Rows are points. The window is the flat piece filled in between its corners: a triangle in 3 columns, a solid with four corners in 4, and so on. A path goes straight from each point to the next, and from the last back to the first. After which points does the path pass through the window?

Window (3 x 3):
[[ 41 -18 -24]
 [ -9 -17   7]
 [-18  -6  54]]
Path:
(1): [ 48   6 -26]
(2): [-36  21   5]
(3): [ 18 -50  14]
(4): [ 29 -45  21]
(5): [ 13  10 -11]
(6): [ 6 -1  0]
(7): [  2 -55  10]
(8): [ -8 -35  42]
(9): [-19  15  38]
(10): [-23  20  27]
(11): [ -8 -31  60]
(12): [ 27 -37 -15]
Through the window after points: 2, 4, 6, 8, 10, 12

Window (6 x 6):
[[ 34 -23 -28  21  -4 -16]
 [-10   1  11  23   4  -5]
 [ 29   9 -13  27 -23 -22]
 [-11  26 -20  19  16  -4]
 [-18  33  16   3  16  60]
 [-30  35  15 -25  16  28]]
Path:
(1): [-7  6 -5 15 -3 19]
(2): [23 24 21  9  4  5]
(3): [ 21  35   6  11   8 -14]
(4): [  6   4  -9  23 -15   5]
(5): [  1   9 -24  15  -5  -6]
(6): [24 -5  3 23 36  5]
(7): [11 30 25  4 25 31]
(8): [-42  18 -15  12  -7  55]
(9): [-18 -14   0  19 -30   7]
(10): [  1  16  10  22  24 -10]
(11): [31  7 -3 26  0 -9]
(12): [  3  -4 -36  12 -34 -23]
Through the window after points: 3, 5, 7, 9, 11

Window (8 x 8):
[[  3 -31  18 -27  -6 -31 -53   4]
 [ 30 -16 -25  22  18 -15 -11   9]
 [ 15  24  60 -18 -44 -23  -1  26]
 [-31 -10 -15  15  42   1 -29 -11]
 [ -7  17  13 -17 -31 -40 -48  -2]
 [-18   9 -13 -17 -47   3  34  21]
 [ 28 -28 -26  27  18   6  16 -54]
 [ 23  -3 -14  10   1  32 -11 -20]]
Path:
(1): [  2  -6   7 -28  31 -23 -34 -14]
(2): [ 19 -16  -3  41 -13  -3 -25   6]
(3): [  5 -20  -3  25 -12 -10 -18   3]
(4): [ 46   4 -35 -15  41 -19   1 -28]
(5): [ 25  -6 -12 -27  15 -24  11   7]
(6): [ -2 -13  18   1 -58  -1 -29  -9]
(7): [-13 -32   0   3 -17 -13 -45   3]
(8): [ 26   9  16 -31   3 -35 -22  -9]
(9): [ 15   6   5 -24   7 -12 -21  -7]
(10): [  2 -35  11   1 -12 -25 -36   2]
(11): [-11 -20  -1  16 -19  10   7   7]
(12): [-15  11 -17 -13   4  -5  -6  -1]
Through the window after points: 3, 7, 9, 11

Window (11 x 11):
[[ -9  16 -30  -5  -4  17  11  -4 -12  -8  -4]
 [ 13  14 -17   5  21  11 -35  31  52 -10  -4]
 [-46 -38   7  25 -15   9 -10   0  28  -1 -15]
 [-44 -49  38  -2 -27  11 -12  -6  21   7  17]
 [ 24   1 -23  19   1  28  21 -14   0  -6   2]
 [ 25   6 -34  22 -19 -14  14 -12 -17   9  17]
 [-17 -37   9   3   8  -7 -10 -15   1  -4  -2]
 [ -6 -31  15  16 -23   5   0  12 -13 -10  -3]
 [ 12 -24 -33 -14   8  15 -40  27  44  12 -14]
 [  1 -21 -18 -15  31   2 -14  53  60  12  -3]
 [ 14  -6 -37   8 -11   3  15  -3   1 -34  19]]
Path:
(1): [ -4 -20 -19   8  15   6 -19  15   1  -3   4]
(2): [ 13   4 -21   7 -22  12  13  -3  29  -6 -17]
(3): [  7   0  -9  14 -18  -8   8   6  25  -8 -13]
(4): [ -6 -17 -24   4  -1  19  -9   8   5  -5  12]
(5): [-19 -18 -16   7   6  10 -23  17   7  -1  -2]
(6): [ 15 -20  12 -15 -23  -5  11 -19  37   1   4]
(7): [  3  -8   0   9 -14  -3   1   4  23  -8 -10]
(8): [ -2 -18 -33   4  36   7 -30   0  -7   6  27]
Through the window after points: 7

Window (14 x 14):
[[  3   9 -23  11   0  12 -31  -4  15  18  28   8 -30  28]
 [ -8   7  13 -18  31  21 -23  -9  34 -22   3 -14  10  27]
 [ -3  26   3   2   2  15  10 -39 -22 -26  26  23  -5  -9]
 [ -4  36 -20  17 -11   2  15 -20 -15  38 -23 -13  -4  15]
 [ -6  24 -20  -8 -14  15 -15  44  21   6  10 -38  -4  14]
 [ 23  44   3   0  19 -22 -34 -32 -27  10 -59  -2 -26  12]
 [-60  31  -9  25 -11   0  13  -2 -37 -28 -23 -14 -10  12]
 [  9  12  -6  25  39 -34  11 -52 -14 -14 -29  -5 -20 -19]
 [ 30   6  25 -29 -22 -28   9 -25 -43 -19  10 -17   5  32]
 [ -8  -1  19   6  -2   5 -24  19   3  30  11 -25 -40  -2]
 [ 20  19  14   1  -8   9 -29 -23  17 -13 -39  -6 -35  21]
 [-15   8  29  23  15 -35  -3   6  24  -3   6   3 -12 -13]
 [-24  27 -40 -35 -26  11  -3   7  -1  21 -43 -16 -11  23]
 [ 28 -20  31   8  15 -33  11  25 -19   3 -25  -8   1   0]]
Path:
(1): [  3  -3  15  17 -18 -12  -3  -9  -5  10  -9   1   5 -10]
(2): [-12   2  -9   3 -13  -4 -13   5   2  -5 -10 -11  -7   3]
(3): [ 14  31  20 -13  21   9  28   8  -9  19  10 -23 -17  29]
(4): [ 10  28   6  -8   3   5   0  -6   1  -4  -7  -5 -45  37]
(5): [-12   7  -9  11  -8  -3 -33 -21   8   0 -14 -11  12 -11]
(6): [ -1   7   5  11 -15  15 -33  -3  -1  22 -22 -17   3   8]
(7): [-15  18   1 -14  15 -17  18  14  -3   7  18 -14 -59   5]
(8): [  2  17  12  -1  25  14  30  35   8  11   6  -6 -36  17]
(9): [ -4  14   3   2  -4 -16 -15 -29 -21 -10  -6  -6   4   3]
(10): [-14   7   5  11 -15 -17  -7 -23  -4  -6 -20  -8  -1  -1]
(11): [ 27  40  15 -27  55  22   1  19   1 -10 -14 -14 -26  31]
(12): [  8  10   7 -10   7 -13   7   5 -17  -8   0 -12 -27  16]
(13): [ -3  12   4   2  -8 -14  -5 -11 -14   5 -10 -13  13   8]
(14): [-29  11 -11  -6 -15 -13 -41 -17  13  14 -19 -23  24 -22]
(15): [ 28  28   5  10   7  13  19  18  -2  -6  -4  -5 -50  45]
(16): [ -9  22  -1  -4  12  -1  -1   1   5  -9   3 -18 -27  23]
Through the window after points: 6, 14

Window (14 x 14):
[[  7 -17   5  18  23   7   4 -27  18  22  12  35 -23 -28]
 [-30 -15  13  -9 -22   9  20  -2 -21  -3 -32  19  -1 -20]
 [ 17  13  12   6 -12 -17 -19  -1 -39  -2  -4  21  36  34]
 [  9  11  15 -27  11 -44   3  -8  33  26   2  12   6  22]
 [-11 -17  -1  -9 -28 -20 -13 -37  30 -12  17   9 -25  29]
 [-20 -14   2 -10  -5 -60  43  17 -14   5 -21 -35  32  17]
 [-40  -2   1  -3  40 -15  14   0   2  42 -17 -39  22  19]
 [-55  18  -9 -17  37 -13  -2   2  19 -22   2  15  -5  -3]
 [  4   4 -17 -12 -39  16  18  32 -13  -5 -28 -24  46  -3]
 [ 18  24  30  17  25 -17  21 -19  27  22 -28 -10  12   2]
 [ -5 -28  40 -12  19 -25  27 -24  15  19  15 -10  15  -2]
 [  9 -18   1   6  17  23 -32  23  41  13 -26 -34 -12  10]
 [ 12  22  29  28 -34  12  11  10   8   6  -1  27 -15   8]
 [-11  -7  -4  -8  18  25   0  -2 -16  -2  -5 -16 -35  22]]
Path:
(1): [-20  18  25 -17  -5 -19  -4  -1 -10  11  12 -21  12  -5]
(2): [  8 -15 -14   6  11  -5  30   8  28  -2 -43   8  16  33]
(3): [ -8 -38  17  16   2  13  44 -20  20  32  -3  38   8  29]
(4): [  1  22   1 -18  13 -36 -20   2   5  -1  -3 -14  -9 -25]
(5): [  9  10  21  -8  -1 -23 -14  -1 -19  24  -8 -34  -5 -21]
(6): [-27 -13   0  11   8  19  25  -3  24  -7  -9  22   3  26]
(7): [  3 -21   6   3  -8  -1  40   0  13  -5 -15  24  15  -4]
(8): [-56  22  10 -22   9 -28 -29  -6 -22  11 -14 -33 -14   7]
Through the window after points: 3, 7

Window (14 x 14):
[[-38 -10   4   7   7   2 -42  18  15  -9   4  -4  35   4]
 [-31  10  -4  48   2  32 -11  -1   3  17 -19   5  -2  38]
 [-18  -8  -1 -26   3   5 -15  -6  15   2 -20  -9 -32   3]
 [ -7 -43  15   4  28  25   3   6  14  19 -23  28  20 -15]
 [ 12   4  12   1 -14  22   3 -37 -44  -7   9   1 -18   9]
 [ 13  -3   5   1  46 -21  11  -1   4  19   7  21  16 -12]
 [-32  17 -28   8   3 -19  37 -45  17 -18  -8  36 -29 -60]
 [-29 -27 -17  32 -15 -12  14   5  10  20 -20  23 -22   9]
 [  3  17  22   6 -12  -7 -15 -19  14  27 -17  -6  13  12]
 [ 10  12   0  32  -1  34 -30  -5 -42  20   6  31 -37   2]
 [ 34  -1  -4   8 -18  -8  -3 -15   3 -44  -3   2  -7   2]
 [-25  32  30  23 -25 -14   3  48  -3 -26 -52 -11  -6 -37]
 [ 20  21  12  -7 -36  -3   5  16   0 -11  -6  16  -8  25]
 [ 21 -32 -27 -10 -44  51  10  -2  -8   1 -11 -28   1  12]]
Path:
(1): [ 5 -8 12 14 10  8 17 -2 12  1 11 -7 -6 -3]
(2): [ -7  14  11  22  10  13  23 -23  32 -14  -7   8 -16 -55]
(3): [-34  -4 -57 -15 -18 -43  12 -29 -29  -4 -13  50 -19   6]
(4): [-25 -10 -19  -4   1 -10   0 -12 -24  -6 -46  39  -8  17]
(5): [ -4   8  11  21 -13  18  -4   0  23  -4  12 -11  -8 -23]
(6): [-10 -10  22  22  -3  17   4  11  11   0   7  -2   0  13]
(7): [-20  12 -30 -12 -10  -9 -46   1  -3  -8 -26  13  20   0]
(8): [  5  -5   0   5 -14  10   2   6 -15   1 -27   1  -3  16]
(9): [ -1 -24 -24   2 -38  33  12 -18  20   4  25  -6 -13 -12]
(10): [  2 -10  21   9 -24  12  -2  29  27  29   4 -22 -25  -2]
(11): [-15  -2 -28   4  15   5  -5 -25 -23 -29 -38  37  14  -2]
(12): [-23   8 -14  -5 -19 -18 -16  -7 -10   2 -51  29  14   5]
Through the window after points: 2, 6, 8
